Each row is a point. To make a cloud, some directions were put in groups of two or more. Within a group, all points are equally far from the middle, so they leave a hole (a ring in 2 directions, a hollow ball in 3). The other directions are filled evenly. Then the cloud was stretched, turned, moved and blurred a little. Count the holes, and give their numbers of directions, smallest first.

Cloud (14 x 2)
[[  3 -39]
 [  3 -39]
 [-17 -33]
 [ 44  -7]
 [ 45   7]
 [-11 -36]
 [  0 -39]
 [ 40  22]
 [ 25  38]
 [-31 -17]
 [-32  21]
 [ 45   1]
 [ 44  -4]
 [ 41 -16]]
Holes: 1 (2)

Cloud (28 x 4)
[[-26  58  15  -5]
 [-47  -3  -5  32]
 [  1 -45  14  26]
 [ 27  23 -24 -10]
 [-30  40   3  33]
 [ 49  -5  -7 -15]
 [ 10  -9  38 -36]
 [ -8  35 -29 -29]
 [-13 -36  -2 -45]
 [-32  17 -16  37]
 [-30 -32 -31   6]
 [ 24 -24  32  28]
 [-57  25   6 -24]
 [-20  54   0 -29]
 [-47   1 -14 -43]
 [ 17 -44  12  24]
 [-24   6 -39  12]
 [-46  15 -18 -40]
 [ 29 -16  33  29]
 [ 10  27 -14  36]
 [-60  18  11 -16]
 [-42  -3 -25 -39]
 [  5 -21  25 -46]
 [-29  15 -37 -26]
 [ 31  19  26  35]
 [-27   3 -42  -5]
 [-35  28 -25 -37]
 [-57  29   6 -22]]
Holes: 2 (2, 2)

Cloud (47 x 6)
[[ -4 -25  31  -7 -13 -39]
 [-13 -16 -12 -18   6 -36]
 [-20   4  35 -24 -40 -11]
 [ 17 -12  -9 -11  32 -17]
 [ -2   9  60 -11 -17  11]
 [-43   1  19  39 -16  -2]
 [-22  26  24 -14  30   2]
 [ 15 -31   6  -7  26  18]
 [ -9 -13 -38 -16   2 -13]
 [ 36  26  10  27 -45  -5]
 [-35 -24  -9  -3  18  22]
 [-38 -15  26  35 -24   7]
 [ 18 -31  39  -4   9 -12]
 [ 47   0  25   8  15 -13]
 [  1  34  15  -8 -24  43]
 [  9   3   6   6  -9 -58]
 [  1  -5  29 -35 -25  -3]
 [-12  25  28  13  34 -35]
 [-17  48 -11  -8 -21   6]
 [ -3  12 -21  30 -31 -42]
 [ -4  13  45  39 -27  18]
 [-17 -15 -21  -3 -23 -41]
 [ 30   5   2  -5 -49 -21]
 [ 19  35  38   9  -7 -33]
 [ 11  27  46  -1   7  28]
 [-12  25  11   6  42   9]
 [-40 -33  17  25  -8  -9]
 [-26  -8  47 -16  -3 -23]
 [-14  36  26   1 -53   9]
 [ -3  -2 -11 -36 -36  13]
 [-25  30  22 -13  26  -9]
 [-34  30   9  14   9 -39]
 [ 29  10 -27 -16   5   4]
 [ -7  39   3  -7  27 -15]
 [ 13  46  19 -12   5  -2]
 [-10  17   7   4  10  50]
 [ 13  23 -19  25  19  27]
 [ 31  20  29  32 -31 -26]
 [ 39 -16  26  31  13 -15]
 [-15   9  10  16 -44  46]
 [  8  -5 -40  -6 -44  11]
 [-47 -12   7  29   2  14]
 [-20 -11 -34 -16 -38  -9]
 [  8 -36   9  25  24 -25]
 [-30 -19  -3  22 -35  33]
 [-13 -23 -41   3 -25  20]
 [-46   9 -19   3 -16  28]]
Holes: 2 (2, 4)

Cloud (77 x 8)
[[-22 -15  12   6 -26   6 -48  11]
 [-34  37   9 -28  27 -15  30   2]
 [-30  26   5 -28 -32  29   3 -14]
 [-22  26  11 -29   8  53 -10  20]
 [-11 -24 -25   3  12  19 -22  19]
 [  8  -8  15  19  37  12  -1  15]
 [ -6   7  -5 -45 -13 -26  -4  20]
 [ 20  28  -6  -9 -22  10  41 -13]
 [ 20   5 -11  12 -31   8 -21  -5]
 [  0 -16 -17 -14   5 -39  27  -7]
 [-37  12  27  -2 -21  25 -41  -2]
 [ -8  38 -13  32 -18  32   4  19]
 [  1  36 -18 -23  37   6  46  -9]
 [-57  28   4  17  -1  12 -13  29]
 [-22  44  13  34  12  -2  18 -11]
 [-18   5   6  38  15  16  28 -14]
 [-41  47  22  -1  -6 -18  -8   1]
 [  9 -16 -17  -2  12 -29  -4 -12]
 [-37  23 -25   0  -1 -14  19 -21]
 [-36 -15   0  34  -8  17  -3  32]
 [-13  46  18  -8  21  -9 -30 -24]
 [  5  43   9 -37  24  -3  -5  15]
 [ 14  11  22 -36 -16 -28   4 -15]
 [-30 -14   8   7  -2  -4 -22  48]
 [-35   7  31  12  33 -14   5   6]
 [-21  27 -31   2 -38  -4  12  -4]
 [ -7  -1  20  33 -26   0  -2  25]
 [-21   4   0 -28 -35 -26  10  27]
 [-16 -21   5 -30 -40  11  -4  -2]
 [-25  50  33   0 -17   2  -5 -10]
 [-58  16  19 -14 -23   8  10   9]
 [ -4  23 -32 -47  -3   5   2  24]
 [-25   6   7  29 -24  50 -21  -1]
 [ -1 -16  -4  30  18   2  21  14]
 [-20  43   4  -5 -20   8 -46   3]
 [-16  17 -33  15 -46   2   9  16]
 [  4  -4   8 -14  -9   7  40  34]
 [  9  35   1 -45 -11  -8   2 -16]
 [-20  11 -30 -29 -21 -18  19  32]
 [-34  42  24 -14 -23   7  16  -5]
 [-19   2  19  14  29  31  -7  26]
 [  9  35  -9  31 -16  20  13   5]
 [-47  26  14 -15   6   7  30  14]
 [  2  33 -26  -1  -9  35 -17 -18]
 [ -2  42   2  -2  27 -33 -17   2]
 [-47  13  22  12  21  -6  -4  12]
 [ 11  24 -23  19   5  -5  41   8]
 [ 15 -12  -3   3  19  -4 -25   1]
 [  1  -3 -18  -9  20  40   6 -18]
 [-25  18 -25 -24  31  -4  27 -13]
 [-10  28 -31 -12 -38  38  -4 -11]
 [ 20  40  22  -4  14  15   7  25]
 [ 25  -2  -1 -31 -14  28  15  21]
 [-21  22  -9  18 -22  32 -11 -25]
 [ 25  -2  20  34   1  18   8   5]
 [-31  13 -14 -45 -16  32 -16  -5]
 [-60  23  12 -23  -4  -2 -20  16]
 [-52  17  18 -13  17  -3  -7  20]
 [-30  40  -4  -6  20  20 -24  36]
 [ 10  22  14  17  -8  24  -2  44]
 [-29  35 -10 -22  -8   9  32  33]
 [ -5 -24 -18 -13  11  -1  36  19]
 [  4 -17 -15  11   9  48  -6   6]
 [-10  31  10   5  11 -31  -1  29]
 [-21  20  31  27  -3  12  -8 -30]
 [-32  30  -3 -20  20 -16  48 -11]
 [ -5  -8  21 -18  13  -9 -30  21]
 [ -3  18   1 -27 -24 -39  28 -10]
 [ 19  23  14   4   0 -31 -24 -17]
 [  3  25 -29   3  17 -30   3   3]
 [  6 -15 -14   6  23  32  -8  -3]
 [-46  17   4 -13  -8  26  34  17]
 [-16  -9 -25 -14  25   9   0 -14]
 [-12  46  15  23  -2 -32   5  -8]
 [ -9  40   6 -16   5 -23  56   0]
 [  5  -7   9 -22 -30 -24  24 -18]
 [ 38  10  20 -32   8   5  23  -2]]
Holes: 3 (2, 2, 3)

Cloud (87 x 9)
[[-17  14  13  18  12 -13 -16 -18  34]
 [ 35 -21   0   2  19  17  13 -13 -35]
 [ 24 -27  11  -8  29  20  18  30 -14]
 [ -4  19 -13  18   7  18   7  -6 -26]
 [-13 -13  16 -31  14   4 -14   9 -29]
 [-50  23  19 -11  -1 -20  -6  -6  30]
 [-37  -6  -7 -15   6  10  25   7 -26]
 [ -4  13  19  17  11 -26   8  46  14]
 [ -6  -1 -25 -11  32 -10 -29 -17 -27]
 [-34   2  11 -36  25 -11 -18   0 -21]
 [-27  15   6 -11 -21  20  17  23  -8]
 [ -8  10  15  10 -13  13 -46  -7   2]
 [-47  -5 -25   6   3 -11   7   4  -1]
 [ 30 -12 -11  -9  10 -18  29  15  23]
 [ 23   5   5  26   3   8  37  -2  12]
 [  8   0   4 -16  -7 -42  43  -3 -20]
 [ 16  27  23 -12  -8 -21   1 -24 -15]
 [ 33 -20  41   0 -37   3   2  15  -7]
 [ 29 -28 -10 -22  -3  27   2  -5  -7]
 [-41 -20   2 -10 -31   2  30  -1 -16]
 [-32 -18  15 -13  -4 -25  18  32  10]
 [-14 -17  14  -3  37   1  37  -1  -4]
 [  1  36  -7  -3  -2  -1 -18  24   2]
 [ -1   4  -7 -46   5 -23  10 -11  -9]
 [-34 -18   3 -24   9 -35 -10  -7 -18]
 [-22 -42  18   1   8   8  25 -17 -17]
 [ -7 -35   7 -36  -1 -13   0  21 -10]
 [ 10   1 -18 -11  -9  29  -1 -17 -13]
 [-16  12 -18  16  -3 -26 -10  -3 -26]
 [ 10   3  12 -13 -47  21  29   3 -14]
 [  5  -9  16 -13  -4 -43  17  19  11]
 [-16 -43  -6 -19  20 -25  19 -17 -11]
 [ 10   6  10  19 -21 -20  -9  16 -14]
 [ -7  19  20  -5 -10   1  31 -13 -47]
 [ 11 -14 -20  -5  32 -10  16 -32 -30]
 [ 33  21   9  -6  -9   5   1  -7 -17]
 [  9 -10  22 -19 -10  23 -10  34 -16]
 [ -1  18  17  15   4  25  32  16 -14]
 [ 28  -4  -8  -5 -16 -22  34   0  18]
 [-35   4  -1 -20  19 -28 -40  -5  19]
 [-21   0  13  -9  -7  18 -16 -18 -49]
 [-35   0   1  -5 -31   9  21  22 -16]
 [-12 -28  36 -11 -11  -2  18   1 -18]
 [-18  -9  26 -32   4 -17  13  30   7]
 [ 15  -8  18 -24 -34  16  48  14  -2]
 [-20  15   1 -15 -12 -16 -42 -16 -31]
 [-21   7 -21   1  23 -15  22 -38  19]
 [ 10  16 -14  19 -27  -8   4  22  20]
 [ 25  19  -1  21  14  18   6  19  10]
 [ -9 -29 -31   6  25   2  -1 -37 -10]
 [ -3 -34 -26 -27   1  -2  29   7 -16]
 [-10 -14 -21 -18  17 -15 -26  -4  17]
 [ 13 -39  29   1 -19   8  32  -5  12]
 [-13  10 -16  14  25   6  35 -36 -40]
 [ -6 -16 -32  15   2  14   9 -13   4]
 [-27 -10  -4  20 -34 -12  -5   2  -1]
 [ -7  16  13 -14  19  13  11  16 -25]
 [ 10   8  33 -17  -1  30  14   7  -8]
 [  3 -13  14  20  19   5  22  11 -28]
 [ 15   9   5  17  11   1  28 -25  11]
 [-21  11 -10 -10 -15 -20  10  43 -12]
 [  1  -5  -3 -15  11   4  53 -36  -2]
 [-10  12 -12   8   8  21 -20  17  -3]
 [-17   8  -7   1 -23 -24  10 -28  19]
 [ 15   4  20  16  -3 -11  36  25 -22]
 [-14 -13 -19  -5  37 -15 -12  10  25]
 [ 38  10   9  14 -23   9  38   7  13]
 [-18 -30  32 -17  34 -10  -7 -24  14]
 [-11  46  10  -8 -21 -28  -8  -6  13]
 [ 21 -39   8 -26 -13  -6  47   4 -31]
 [  1   1  17 -15  -2  41  15   4   2]
 [ 33  -2  -3 -12  -3   0  -9   3 -35]
 [ 31 -17  26   1 -13 -16  19   3  23]
 [-10  -8   7  18  54 -13 -22  -6  19]
 [  2  14 -22  19  -5  16   6 -25  -6]
 [-23  14  33  -9   8   0  10  17 -16]
 [ 14  17  24 -15   0 -23 -21  35   4]
 [ 12  21  21  -7 -13   4  28 -33 -37]
 [-12 -56 -15  -4  16  14  16   0  -9]
 [  5  12  -4 -17  15  25  36 -21 -21]
 [ 25 -15 -20 -13  -4  19 -16   1 -22]
 [ 29 -18  26 -29 -17   7  13 -14 -15]
 [ 17 -39  14 -10  -8  35  30   1  -7]
 [  5  -4 -12 -22 -21  23  12  25  -3]
 [-25  22  -9 -17  13 -44 -16 -10  -9]
 [  3  -2  11 -20  -5  -2  60 -12 -40]
 [-22  11  -4 -17  -9   3 -44 -15   8]]
Holes: 1 (6)

Cloud (98 x 9)
[[  1  32  -7   9  -8  25 -29 -14 -24]
 [  2  -3  18  10 -31  48  15   4 -20]
 [ -6  25   5 -19  30  38 -19 -15 -19]
 [ 40  29 -33   3 -38   6  -4  12   1]
 [ 20  27 -13  11   7 -35  -9  -7  13]
 [ 20 -16  -6   5 -24  -9  -8 -13 -13]
 [  2 -10  22  29  21   3 -26   9   5]
 [-32  27  -3 -41 -13 -31   0  15   0]
 [-30  50  -7 -21  27  -6  -6   4  14]
 [ -1  17  26 -10  60   9 -22  14  -4]
 [-45  10  13  16 -18 -13 -15  -9  -6]
 [ -9  13  15 -20  41  -7   7   1  18]
 [-15  52  26  -2  -5   6   0  -3 -14]
 [-38  14 -39 -16  24 -15 -17  15 -18]
 [ 12   6  57   9 -27   3  11   2   7]
 [ -5  -1   8  28   5 -19  -2   6  17]
 [-17 -13   0  26   3  31 -29 -22 -12]
 [ 29   3  -8   2 -20  36 -14  20   9]
 [ 36  46   9   2  36  -5 -18  34  30]
 [  9   3  -7  -5   2 -27  -2  19  28]
 [ 17  -8  19  -9  -8  10  -1   6 -35]
 [ 23  30  13  50  -7  -2  -1   4 -19]
 [  0  33  -7 -31  22  27 -16 -20 -15]
 [-31   6  -6   6 -16  29  -4  14 -37]
 [ 28  43  -7  -2  -1 -18 -11   5  28]
 [ 26  20  43  29   2  14  -2  -9 -18]
 [ 24   7   2  37   8  39  -8   1  -7]
 [ 38  20  -5   7   1  39   9  -8  10]
 [-34  43   1 -16 -12 -15   8   3   1]
 [  0   7   6   7 -14 -10  19  13  25]
 [ 20  25 -31  -8  33  -2  -6  35  -1]
 [ 36  13  10  -4  -1 -26  -4   0   6]
 [ -2  11  43 -24  -5  13  -1 -18 -29]
 [-28 -10   5  -4  12 -28 -30   0   4]
 [ 27  16 -13   1  -6   6 -11  47  14]
 [-35  -7 -15  18 -39  22 -19   9 -17]
 [-10  32  15   9 -37   6 -15  -4   0]
 [-22   9   6  27 -46  -2 -15 -13 -34]
 [ 28  28  -7 -12   9 -22  -5  37  30]
 [ 21  30  10 -24  27  -6   1  29  29]
 [ -7  35  32 -17  23   3 -29 -30  -7]
 [ 33  39 -18   8 -36 -14  21  21   2]
 [-27  10  16  18  18 -32 -30 -18  -4]
 [ 30 -12 -19 -17 -25   5  -3  -8   2]
 [-44   6 -30   4  -1  11  -8 -15  -1]
 [-19  28   9 -37  40 -33  -7  15   5]
 [  9  24  13  30   0  -1  -7  42   0]
 [ 29  18   2  24  -5 -21 -28  12 -17]
 [  9  -6   7  19 -36 -25  -5  -5 -13]
 [ 32  29 -38  27 -13   2 -19  11 -13]
 [-19  11 -53   1 -27  12 -17   8 -24]
 [ 11   3 -14  29   2  23 -29  15  -3]
 [-21  17   3  -3 -47  25  19 -17 -34]
 [-60  -8   6  -7 -23   4   8  -2 -16]
 [ -1   7  -9  14  -1   1  18   9  22]
 [  8 -17 -26   1   1  -4 -25  14  -3]
 [-18 -16  12   0 -37  32 -10 -40 -22]
 [-27  12  19 -33 -11 -30  -5  -8 -23]
 [-14  -2   9  11 -29  37 -22 -25 -31]
 [ 29  28 -12   9  27  23 -12  30   3]
 [ 32   3 -19 -21  -2   4  12   7  -3]
 [ 43  15  39   8  22   7 -13 -16  -3]
 [ -1  26   2 -28  24 -21 -36  10  24]
 [ 19  12  38  25  15 -16  -2 -14  -2]
 [ 40   5   6   8 -21  44  -4  -4   3]
 [-10  -4 -35  24 -50  17 -14   1 -31]
 [-18  11  -9 -27  -3  32  13 -18  -8]
 [-36   9  17   8  20  21   4  -8  -9]
 [ 10  23  20   5  15  -7 -47 -10 -20]
 [-19  29  21 -28  14   2 -28  -2  17]
 [-36  14  31  -8  -5  17 -28   4  -6]
 [ 32  39   8  27 -35   7   9   9   6]
 [-33 -18  16 -18  29  11 -35 -23  -6]
 [-21 -23 -17  17 -44  26   1 -15   0]
 [-38  20 -24   5 -32 -19 -15  24  -5]
 [-10   8 -22 -11 -18  37  -9 -25   0]
 [ 17  22  34 -28 -23   9  16  -2 -10]
 [ -3  20  33 -12   1   6 -26 -32  -4]
 [-48  -2  12 -17  -3  17   8 -12  -5]
 [ -5   6 -59  -5  -7   0 -11  -4   4]
 [-21  26  37 -31  54 -23 -24   2  -2]
 [-43   7   8 -15 -13 -40 -21  15 -22]
 [ -9  -5  17   5 -29  38  23   7   0]
 [-13   6 -16  -8  26   4 -40 -11 -37]
 [-18  23   2  38  -8 -21 -24   5  -4]
 [ 16   6  21  10  44 -19 -26  21  12]
 [ 19   4 -43  -9 -34  14  -2  23  18]
 [ 26  -5 -11 -14  18   2 -23  18  18]
 [ 13  30  -8  38 -31 -20   4   9   3]
 [  1  18  23  45 -16  -5 -11   7   6]
 [ 34  24  44  10  25 -10 -29  13  11]
 [  0  49  22   7   0  13   9 -11 -15]
 [  9  50   9 -33  -3 -10   7   9  -4]
 [-14  35 -25 -40  32   6 -10  16   5]
 [  0  16   4  24 -36 -18 -28  15 -26]
 [  4  -9  28   6  -7 -29 -22  14   5]
 [-39   5 -16  -1 -32  37  -6  -4 -18]
 [  6  29 -27  25  16   3   0  38  -1]]
Holes: 3 (2, 2, 4)
